Rows are points. The points of each table are mixes of a few directions, plus a little noise. How many directions does each table use, and how many do they share? Where both have some left over, give the other angles between the two spaces (their principal angles), to ten degrees, smallest first.
In the rows, 128 means zero.

First (5 x 2)
[[145 118]
 [157 112]
 [111 137]
 [162 110]
 [ 65 162]]
Second (6 x 2)
[[153 114]
 [145 118]
 [115 135]
 [171 105]
 [126 130]
 [ 58 165]]
Directions: first 1, second 1, shared 1

First (9 x 6)
[[ 96 125 119 100 130 133]
 [162  89 158 198 140 147]
 [165 180 125 140 141 108]
 [ 84 103 135 134 171 161]
 [109 111 119  95  96 121]
 [178 192 132 164 167 116]
 [114 103 136 138 136 143]
 [122 126 106  69  57  97]
 [121 123 124 114 112 123]]
Second (7 x 6)
[[133  95 111 123 131 134]
 [103 195 125 111 161 119]
 [122 112 122 110 121 142]
 [117 172 139 147 163 120]
 [142  33 138 184 151 164]
 [126 160 157 119  80 122]
 [153 130 103 104  90  94]]
Directions: first 3, second 4, shared 2; angles 30

First (11 x 11)
[[150 164 161  76 206 120 152 159 144 150 154]
 [154 121  54 162  73 136 129  99 131  96 130]
 [106 102 127  94 155 112 130 116  98 119 136]
 [160 108 129 132 123  72 125 171 164 147 126]
 [ 75 163 153 122  84 214 154 127 154 187  82]
 [104 111 153 114 163 119 106 104  73 104 144]
 [ 79 105 136 126 126 138 140 125 132 120 105]
 [108 103 119  96 151 112 143 127 121 122 130]
 [140 106 132 180  63 102  95 143 142 143 105]
 [197 198 134 157 119 157 104 120 120 139 157]
 [137 128 110 150 144 125 130 118 129  80 140]]
Second (10 x 11)
[[147 124 136 116 119 158 145 114 132 144 116]
 [ 83  87  77 149 195  58  37 166 163  68 132]
 [ 77 127  98 160 163  48  72 167 128  80 156]
 [128 164 150 135  95 127 166 125  96 144 146]
 [160  82 116  99 149 178 114 109 170 136  87]
 [114 127 120 136 138 106 111 139 129 115 135]
 [160 109 135 103 123 180 144 104 146 150 101]
 [140 153 150 125  97 147 167 117 106 150 133]
 [130 161 149 133  98 131 163 123  99 145 142]
 [141 148 148 124 102 147 162 117 110 149 131]]
Directions: first 6, second 2, shared 0; angles 40, 70

First (11 x 18)
[[ 95 174 141 162 127 156 132  98 156 128 102 123 135 117 143 133 134 134]
 [ 84 167 156 137 124 161 118 132 184 136 134 109 115 109 108 146 128 125]
 [142  86 134 149 160 121 162 161 107 140 137 134 159 131 113 140  93 128]
 [116 184 115  66  69 129  60  91 160 110 132 116  62 127 140 105 188 123]
 [145 110 118  82 113 109 103 146 124 126 155 125 101 134 113 121 139 120]
 [169 112  94 106 113  96 118 101  78 112 116 147 123 147 161 101 150 131]
 [191  46 101 110 148  80 151 159  55 129 145 150 150 152 127 117 107 127]
 [159  76 119  42 109  94  91 186 124 131 190 119  81 137  82 125 133 111]
 [ 85 183 147 195 139 167 150  87 156 128  85 126 155 113 153 138 125 138]
 [142 115 120 146 140 120 146 122 103 127 115 138 148 134 141 125 119 133]
 [ 82 157 164 215 167 173 176 123 160 142  98 123 177 109 128 156  92 136]]
Second (9 x 18)
[[156 157 176 116 115 140 143 188 142 140 140  84 120 111  94 129  93 131]
 [102 132 152  96  87  89 129 106 138 122 128 106  81 106 159 115 146 136]
 [168 116 115 234 202 168 192 139  79 138  86 159 236 149 127 142  71 137]
 [ 89 127 129 123 137 149 107 136 170 135 151 129 118 124  99 149 134 117]
 [143 146 159  81  81  97 126 139 129 124 134  92  82 110 139 108 133 135]
 [127 118 118 146 135 118 142 104 109 124 111 141 142 132 152 124 130 133]
 [ 73 122 124 125 143 154  99 131 181 136 156 135 116 125  95 155 140 113]
 [113 126 146 148 127 115 156 115 124 129 113 122 133 115 151 128 119 137]
 [181 107  34  83 124 122  59  93  81 104 133 183 125 181 134 102 184 113]]
Directions: first 3, second 4, shared 2; angles 60

First (11 x 32)
[[188 164 234 128  88 125 144  95 139 103 153  98 150  70  64 147   8 123
   84  24  86 128 150  96  19  33 148   8 163 183 180 140]
 [103 130 101 144 124 140 133 148 101 148 122 145 134 141 143 110 177 148
  154 121 120 163 127 152 185 150 133 148 121 111 133 138]
 [137 117 119  82  84 156  96 113 163 151 123  98 117  85 156 111 111 125
  123 148 163  88  85 120 106 142 114 130  92 143  97 138]
 [144 122 131 120 187 107 169 175  66 105 101 135 161 151 124 143 157 136
  158 165 124 141 165 163 152 119 136 162 150 125 115  96]
 [113 101 110 123 140 121 123 131 141 116 117 128 106 110 147 132 129 124
  113 169 136 105 116 122 132 144 107 131 135 114 123 110]
 [113 158  68 107 115 144 111 118 141 170 108 134 115 159 155 126 180 139
  121 144 171 118 113 104 151 169 148 176 112 127 121 147]
 [101 140  86 140 140 120 131 126 133 136 112 148 105 147 141 141 161 137
  101 139 136 129 131 101 149 151 136 139 151 112 153 127]
 [133 148 113 114 129 136 137 141 104 145 111 129 143 141 135 128 156 142
  139 127 139 138 135 134 144 133 146 149 127 135 127 133]
 [105  90 131 161 157 109 138 142 121  98 137 144 116 126 127 128 130 121
  134 149 100 138 135 147 152 132 103 122 142 100 132 106]
 [167 119 214 154 119 110  91  63 202  93 210 109 124 159  64 130  28  61
  131  91 113 104 128 112  35  87 110 101  88 148  93 143]
 [104 120 101 135 124 141 137 155  97 143 113 140 134 121 151 111 173 152
  150 132 120 156 123 156 184 148 127 141 127 111 133 129]]
Second (8 x 32)
[[ 98 203 127 226 111 143  77 188 166 105 165 133 135 186 193 103 166 106
  127 190  67 204 150 154 234 121 102  83  58  84 164 186]
 [140 117 164 113 179 153 152 150  74 127 112 123 159 143 123 143  95 134
  168 117 143 121  96 104 111 101 129  98  79 153 128 122]
 [101 112  84 144  91  93  92  71 175 136 154 128 132 140 104  97 155 120
  102 161 111  96 177 156 131 187 147 202 195  91 113 109]
 [ 97 140 129 132 125 110  90 102 153 124 137 104 146 166  74 145 140 128
  123  93 142  42  89 167 118 160 124 107 101 116  85 148]
 [146 103 120 105 132 131 156 126 115 144 119 146 105 102 132 132 131 143
  139 144 136 168 171  88 121 102 149 172 169 146 149 106]
 [132  96 125  70 110 125 136 123 112 138 118 123 128  90 138 129 127 134
  115 120 150  84 124 123 105 128 147 119 149 138 104 127]
 [156 115 140 122 145 140 163 131  96 120 113 132 139 100 153 109  84 114
  126 124 123 153 109 121 100 131 112 126 138 138 143  97]
 [153 138 136 111 132 129 158 134 135 130 106 134  79  98 108 166 127 143
  124  75 152 156 107 110 105  94 112 117 135 158 139 128]]
Directions: first 6, second 6, shared 0; angles 30, 50, 60, 60, 60, 70

First (9 x 32)
[[107 113 122 121 149 129  84 103 124 142 122  83 127 105 136 131 129 113
  134 112 146 137 132  89 130 104 130 119  92 135 120 129]
 [103 102 134 122 136 120  89 102 120 157 125  71 136 105 144 117 130 116
  127 117 162 144 126  99 127  86 138 121  95 129 125 127]
 [152 131 155 138  75 114 196 161 125 134 138 169 144 161 129 103 128 158
  108 158 133 125 112 200 123 130 136 148 183 108 149 124]
 [166 168 120 138 114 140 189 169 140  84 135 216 116 164 102 144 123 146
  129 146  77 105 129 174 128 192 115 138 181 127 132 129]
 [146 188  68 128 198 173 113 137 155  47 121 201  80 129  85 198 120 107
  165 107  34  95 159  79 138 230  92 109 119 159  98 135]
 [115  98 152 126 101 108 127 119 115 165 130  87 149 124 148  97 132 135
  113 135 173 145 115 143 124  78 145 134 126 115 140 125]
 [102 127  99 117 186 145  56  93 133 119 118  88 110  94 126 156 126  96
  150  95 118 130 146  50 134 129 119 108  70 149 105 132]
 [113  88 163 127  91 100 129 117 111 180 131  75 156 122 156  86 134 138
  108 138 188 149 111 151 123  61 151 137 126 110 144 123]
 [146 137 137 134 103 124 168 150 129 122 132 161 132 148 123 120 128 144
  120 143 122 122 123 168 126 141 128 137 160 119 138 126]]
Second (11 x 32)
[[138 219 119 146 186 172 109 121 105  87  86 178 132  96 156 249 134 111
  189 120  92 103 148  98 177 128 124 120 108 129  89 155]
 [156 156  80 105 178 161 107 144 144  77 129 195 113 131  76 163 131  98
  157 127  86 118 115 126 142 192  97 115 141 151 126 112]
 [128 123 160 132 100 117 140 127 104 159 120 113 161 123 157 123 136 137
  126 144 172 139 111 161 139  71 147 139 138 108 138 129]
 [103 104 169 149  90 108 140  92 107 170 125  59 141 110 164 114 124 138
   97 121 160 123 151  85 138  61 145 140  91 103 116 149]
 [ 75 113 127 135 137  88  98 150 151 157 127  70 102 134 189  80 122 170
  134 113 142 170 129 181  49 135 171 114 133 152 142 126]
 [106 102  78 105 182 134  64 113 161 109 140  99  86 120  95 109 120 104
  133  96 100 136 140  72  99 182 110 104  92 166 122 115]
 [157 126 132 118 109 133 154 144 122 125 136 166 147 144 102 120 134 123
  124 150 138 126 103 164 143 129 119 138 160 119 143 115]
 [102 137 114 147 127 102 147 168 170 113 138 130  76 161 154  92 113 180
  122 115  82 138 151 174  50 201 147 120 155 153 135 134]
 [136 115 163 143  78 119 173 115 110 148 133 116 146 133 134 116 126 137
   96 139 144 111 137 116 149  90 130 147 126  99 127 140]
 [137  99 165 133  74 114 164 115 107 160 138 108 158 132 127 100 131 131
   94 145 165 123 121 130 148  76 131 147 132  99 137 129]
 [169 118 101  93 148 161 112 120 123 104 137 173 146 125  54 142 136  76
  134 139 128 117 101 103 174 139  88 127 130 129 133 104]]
Directions: first 2, second 5, shared 2

First (8 x 32)
[[107 106 116 164  89 138 135 114 127 123 106 149 146 119 128  85 143 134
  104 135 154 117 123 165 148  94 120  93 134 114 126 149]
 [127 126 121 156 178 102 105 204  95  95  72 110 143  81 111  98 134 138
   73 100 137 125  90  93 133  98  95  93 105  89 162  82]
 [139 135 138  78  92 153 150  53 163 165 194 140 104 180 147 176 116 113
  195 154 107 134 169 151 116 171 166 182 150 175  90 167]
 [153 157 137 103 219  99 100 206 104 109 115  86 116 104 113 160 113 127
  116  97 100 142 105  54 104 150 112 143 101 114 156  68]
 [138 138 139  89 108 144 141  78 153 153 178 133 109 165 141 171 117 117
  178 145 108 133 157 138 116 163 155 171 142 163 103 153]
 [132 135 127 137 170 107 111 182 108 106  99 109 133 100 116 122 129 132
  100 108 128 130 106  97 126 118 110 113 110 105 150  94]
 [116 113 126 124  51 158 157  44 160 158 167 161 126 167 147 129 133 123
  165 158 137 121 161 187 138 131 153 140 155 158  94 185]
 [111 110 119 165 118 125 124 146 116 112  91 137 148 104 123  86 142 138
   93 122 151 119 112 142 144  94 110  89 125 103 140 127]]
Second (10 x 32)
[[147 170 164  66 150 107 145 118 140 144 169 103 116 159 135 179 104 101
  171 129  91 151 126  94  89 148 152 163 137 146 137 135]
 [ 91  96  93 171  81 220 127 106 127 158 146 173 184  93 135  82 137 165
  127 127 128  75 138 189 179 115 167 100 160  84  46 154]
 [130 125 115 135 194 115  89 189 119 103  92 115  98 109 115 125 136 126
  101 116 153 136 115 117 137 147  80 125 109 158 149  81]
 [141 132 140 111 130  88 131 114 141 116 122 118  87 160 129 148 132 107
  135 142 144 156 136 123 110 139 103 146 117 175 164 129]
 [122 103  95 160 111 186 117 128 113 140 137 148 163  92 126 116 129 170
  121 117 109  88 145 134 159 136 158 127 126  74  71 122]
 [111 134 118 128 133 194 126 138 121 157 161 140 179  95 131 119 116 150
  141 112  94  92 122 135 148 129 174 120 154  80  64 134]
 [133 146 151 100 147  86 132 128 144 119 122 114  92 159 129 141 129  94
  136 138 148 160 120 129 106 130  99 135 129 183 170 130]
 [133 106 115 171 119 100 123 148 104  98  80 125 133 105 117 102 140 145
   83 120 143 126 122 109 134 102 105 105  98  92 158 109]
 [145  74  89 187  98 109 111 120 113  94  79 140  97 120 117 115 153 159
   86 134 162 124 160 125 148 134  90 132  80 123 149 105]
 [125 194 202  49 120  75 180  91 159 151 170 104 130 188 145 154 105  63
  179 144 109 173  97 125  70  98 151 129 169 166 171 181]]
Directions: first 2, second 5, shared 2

First (8 x 32)
[[120 120 133 135 133 125 130 136 124 127 112 155 138 135 117 124 140 138
  122 124 124 135 122 132 128 129 145 117 146 118 135 120]
 [152 146 114 100 112 146 124  86 133 146 192   7  78 114 159 139  67  83
  155 143 145 102 154 106 132 124  51 194  46 164 104 166]
 [104 106 144 150 142 119 133 152 118 125  81 208 158 149  96 117 163 159
  109 117 117 149 111 141 127 133 178  95 182  99 148 104]
 [121 116 135 125 129 140 131 108 117 150 141  90 106 143 119 125  99 115
  135 131 135 125 138 118 133 131 102 167 100 132 127 143]
 [148 150 113 117 119 125 123 127 143 114 148 105 126 104 155 137 127 118
  135 132 130 117 131 128 125 123 116 121 115 143 116 132]
 [146 150 114 121 121 120 123 137 144 108 137 129 137 103 152 136 141 126
  130 130 127 122 126 132 124 123 131 105 131 137 119 125]
 [115 114 138 138 134 127 131 134 120 133 109 156 136 142 110 122 137 140
  121 124 124 137 123 131 129 131 145 122 146 115 138 120]
 [119 121 133 138 134 121 130 143 126 121 104 173 146 133 116 124 150 145
  118 123 121 138 118 136 126 129 156 104 158 115 137 114]]
Second (9 x 32)
[[ 99 138  90 131 115 152 114 123 141  80 157 158 177 126 148 144 108 132
  139 106 142 143 138 131 112 140 137 132 129 122 150 103]
 [116 125 122 133 100 126 134 131 116 155 117 135 127 157 108 120 116 118
  120 145  98 115 114 146 119 145 120 121 132 129 122 126]
 [107 138 105 124  96 125 129 145 125 121 149  94 121 150 177 142 120 120
   80 140  82  96  76 153 138 119  80 150 112 144 109 151]
 [ 80 143 136 121 123 102 120 112 135 150 120 140 165 154  94 136 115  98
  166  69 145 140 149 112 104 161 145 150 135 114 136  97]
 [137 131 146 131 129 105 139 130 121 154 104 123 112 138 101 123 120 135
  139 115 148 127 126 128 115 137 129 132 113 136 126 125]
 [135 126 131 130 132 131 129 126 128 126 123 137 130 123 119 126 125 135
  137 128 142 134 136 126 123 130 136 122 127 127 135 122]
 [139 135 104 124 153 156 114 129 150  50 173 126 147  83 194 149 133 154
  122 113 164 145 135 115 141  99 129 138 118 134 144 130]
 [155 116 184 116 175  98 133 117 126 176 102 100  90 111  97 114 170 109
  144 124 132 132 152  97 153 114 142 126 143 117 110 145]
 [185  99 134 140 132 155 141 138 110 141 110 139  85 111 115  98 143 149
  105 210 101 122 126 145 148 108 132  82 142 130 121 149]]
Directions: first 2, second 5, shared 0; angles 50, 60

First (10 x 32)
[[153  69 154 107 109 136  93  92 149  97 174 121 152  96 185 159 113 159
   90 124 186 103 147  85 165 142 127 150 121 140 155 120]
 [138 107 137 121 122 132 115 115 136 116 144 125 137 116 148 140 122 140
  115 128 148 119 135 113 141 133 127 136 124 132 137 125]
 [147  80 149 110 114 135  99  99 145 102 164 122 149 103 173 153 116 153
   98 126 174 107 143  93 157 140 125 145 122 137 149 121]
 [ 97 206  93 156 151 116 175 175  99 169  68 138  96 169  53  86 149  88
  178 132  54 161 103 185  80 109 131  99 138 112  93 140]
 [106 178 105 145 143 120 158 159 110 153  89 135 108 155  81 101 141 103
  159 131  79 149 112 164  97 116 130 110 135 119 105 135]
 [ 95 210  91 158 151 117 176 178  97 169  66 138  95 171  51  84 151  85
  180 132  50 162 102 188  78 108 132  98 138 112  91 139]
 [155  64 155 105 109 137  90  91 152  96 177 120 154  94 187 162 111 161
   87 124 188 102 147  82 167 144 126 152 121 140 157 120]
 [153  67 155 106 110 136  92  91 151  96 175 121 152  97 185 161 112 160
   89 125 186 102 147  84 166 142 127 150 120 139 155 120]
 [130 122 130 126 126 127 124 125 129 125 132 127 130 124 133 131 127 132
  124 128 133 125 131 125 131 130 128 131 127 129 130 126]
 [109 175 107 146 142 121 157 156 111 153  91 134 109 152  83 102 140 103
  159 130  81 148 113 163  98 117 129 109 134 119 107 135]]
Second (11 x 32)
[[145  85 147 112 115 134 102 102 144 106 161 123 145 105 169 152 116 151
  100 125 170 109 142  96 155 138 127 144 122 137 148 122]
 [148  80 149 110 114 135 100  99 145 103 165 122 148 103 174 154 115 153
   97 125 174 107 143  93 157 139 127 146 122 137 150 121]
 [123 141 122 132 132 125 137 136 123 135 117 130 123 135 116 121 131 121
  136 129 116 133 124 137 120 125 128 123 129 125 122 130]
 [ 79 249  74 173 163 111 200 201  84 191  34 144  78 192  12  62 160  65
  206 135  12 179  89 215  53  99 132  84 143 104  73 145]
 [122 142 121 133 132 126 136 137 123 135 117 130 121 136 114 120 132 120
  137 129 114 134 124 138 119 124 128 123 129 125 121 130]
 [118 152 118 137 135 125 142 143 119 140 110 131 118 141 106 115 134 116
  143 129 105 138 120 145 113 122 129 119 131 123 117 132]
 [106 182 104 148 144 120 161 161 108 156  86 135 106 157  75  98 142 100
  164 131  76 151 110 168  94 115 130 108 134 117 103 136]
 [148  79 150 110 113 135  99  98 146 103 166 121 148 102 175 155 115 154
   97 125 175 107 143  92 158 139 126 146 122 137 150 121]
 [167  32 170  92  99 142  71  70 163  79 203 115 168  77 220 180 102 178
   66 123 220  87 159  58 188 151 125 164 116 147 172 114]
 [126 131 127 129 129 128 130 130 126 129 126 128 127 130 125 126 129 126
  131 128 125 129 127 130 126 127 128 127 129 128 127 128]
 [125 134 125 130 130 127 132 132 126 131 123 129 125 131 122 125 130 124
  132 128 122 131 127 132 124 127 128 126 129 127 125 129]]
Directions: first 1, second 1, shared 1
